Every row gives one point. Each copy is the shape, with its points in the same order, turned, moved and blurred by noise. Say if it was mirrored as well.

Shape (6 x 3):
[[ 53  43  98]
 [-49   6  20]
 [ -1 -30 -33]
 [ 26  -6 -32]
 [ 66  41 -24]
 [ 62  41  22]]
Copy 1 (6 x 3):
[[-15 -77  79]
 [-54  -2 -27]
 [  6  48 -11]
 [ 25  31  -3]
 [ 64 -24  13]
 [ 32 -37  42]]
Copy 1 is: mirrored
Copy 2 (6 x 3):
[[100  64  15]
 [-22  41 -13]
 [ -6 -45 -13]
 [ 10 -40  22]
 [ 40 -26  72]
 [ 73   3  62]]
Copy 2 is: mirrored

Shape (12 x 6):
[[  28    3  -19    7   20  -25]
 [  19   24   35  -10   -3  -32]
 [  25  -15  -32  -13   -1  -16]
 [   9   24  -16   -6  -45  -18]
 [  15   32   17   18  -28  -15]
 [  22   23   -6  -36   14    5]
 [ -52  -21  -22  -62  -10   22]
 [  15  -96  -27   -4   20  -32]
 [  23   15   59    8   -7   97]
 [  28  -35  -16    9   20  -10]
 [ -35  -67  -29  -11    0   -2]
 [-121  -26  -20   16   18  -17]]
Copy 1 (12 x 6):
[[  3   3  -2  20  40   1]
 [-17  16  57  18   3 -23]
 [  9   3   6 -16  47  23]
 [ 20  33  15 -19   6  19]
 [ 19  22  26  -8 -11 -22]
 [-26  40  19  -3  44   5]
 [-47  12 -22 -44   0  60]
 [  7 -80  -8   5  65  37]
 [-48  26  -3 -77  25 -88]
 [ -3 -20   2   3  53   2]
 [-21 -39 -38 -22  26  46]
 [-43 -29 -72  24 -56  52]]
Copy 1 is: mirrored
Copy 2 (12 x 6):
[[ -8  10 -36  20  21  -3]
 [-19  -4  25  -2  19 -18]
 [-22   1 -28  44   9   0]
 [-20   6  -4  26 -33 -44]
 [ -5  17  24  -9  -8 -32]
 [-45  -6 -15   4  -5  17]
 [-20 -64 -17  44 -60  35]
 [ 17   0 -26  99  36  42]
 [-12  48  42 -43 -57  70]
 [  0  18 -28  38  22  22]
 [ 28 -33 -20  72 -22  38]
 [ 80 -97 -32  26 -30  16]]
Copy 2 is: mirrored
Copy 3 (12 x 6):
[[ 14   1 -13  -8 -19 -17]
 [-31  -3  33 -16 -18   0]
 [ 17 -36 -11  -5 -39  -8]
 [-33 -21  -9   8 -56  16]
 [-41   4  16  21 -32  14]
 [ 20  -1   7 -20 -25  38]
 [  7 -86 -20 -10  -3  57]
 [ 46 -82  -6  -3  -9 -58]
 [ 22  10  56  68  21  79]
 [ 31 -20  -2   5 -13 -25]
 [ 17 -86 -30  14  15 -12]
 [-50 -81 -71  -6  75   8]]
Copy 3 is: only turned
Copy 4 (12 x 6):
[[ 44  -8 -37   9  13  10]
 [ 59  -3  21   6  -4  19]
 [ 23  -9 -41 -24   8 -12]
 [ 29  26  -9 -28 -33  -6]
 [ 31  14   9  12 -31  -7]
 [ 13  18  -4 -14  42   6]
 [-55 -22  12 -56  26  18]
 [ 31 -93 -53 -36  17 -19]
 [-19   5  67  54  24 -57]
 [ 30 -36 -40   3  12 -18]
 [-21 -76 -21 -39  -4  -2]
 [-56 -75 -14 -10 -40  82]]
Copy 4 is: mirrored

Shape (12 x 8):
[[-45 -28  37  34  54  34 -62  57]
 [ 10 -25 -33   6  27  76 -10  65]
 [-30 -27 -26  81  43  17 -49  26]
 [ 20 -54  -1 -40 -26 -95  26 -32]
 [ 24   9 -40  10  89  40 -30  14]
 [-53   6   5  37  47 -15  24  38]
 [-17 -16 -77 -24  50  30 -16  66]
 [-32 -45 -15  -7 -43 -41  21 -60]
 [ 21 -42  21 -45 -21 -44  48 -53]
 [-31 -60 -12 -54  16 -16  42 -63]
 [-23  -8  -3 -77 -34 -61  -4 -60]
 [-11  33 -20  31  23  54 -14  37]]
Copy 1 (12 x 8):
[[-42  45 -10 -34  25 116 -12  -2]
 [-35 -46  -4  -3  -2 112   5  39]
 [-72 -10 -35 -81  15  96 -39 -23]
 [ 14   7 -63  -4 -19 -77 -61  37]
 [-44 -40 -64 -32  50  81  37  18]
 [ 17  12 -32 -68 -24  59   5  -9]
 [-22 -40 -77  11 -21 110  -4  22]
 [-50  10 -34 -33 -67 -55 -33  16]
 [ -5   8 -26  -6 -23 -75 -10  53]
 [-45  25 -65 -16 -48 -32  13  63]
 [-33  23 -64  36 -43 -72 -10  -2]
 [-37 -43  -5 -28  -3  83  25 -27]]
Copy 1 is: mirrored
Copy 2 (12 x 8):
[[-109   57  -45   24  -12  -28  -41   25]
 [ -17   72  -87   -5  -23  -22  -57  -10]
 [ -81   50  -58  -25  -56  -20   -3   49]
 [  71   -2   49   16   16   45   36   61]
 [ -39   15 -121    0  -20   18  -24   26]
 [ -41  -15  -23  -22  -13  -21  -51   60]
 [  12   50  -95   43  -43  -14  -63   45]
 [  43   10   19  -22   -4  -50   58   46]
 [  66   -2   19  -13   58    8   33   28]
 [  61   13  -27    2   60  -43   36   72]
 [  81  -29   11   46    9  -26   56   24]
 [ -39   15  -77  -16  -35  -35  -43   -8]]
Copy 2 is: mirrored
Copy 3 (12 x 8):
[[ -73   12    8   29   20  -14   72  -91]
 [  -3  -51  -21  -17    2  -11   65  -82]
 [ -82    5   13   -4  -47   13   83  -60]
 [ -39  -18  -27   34  -50  -56  -72   55]
 [ -45   -7   -4  -65  -15    4   31 -105]
 [ -39   62  -57   12  -30  -10   34  -51]
 [ -36  -60  -75  -23   -4    5   43  -64]
 [ -47   14   -9   11  -15  -27   -9   70]
 [ -19    5    3    1  -11  -68  -57   39]
 [ -46    5  -45  -39   22  -69  -12   53]
 [ -41  -12  -25   23   31  -16  -56   70]
 [ -10   11   -4  -21  -12   40   50  -59]]
Copy 3 is: only turned
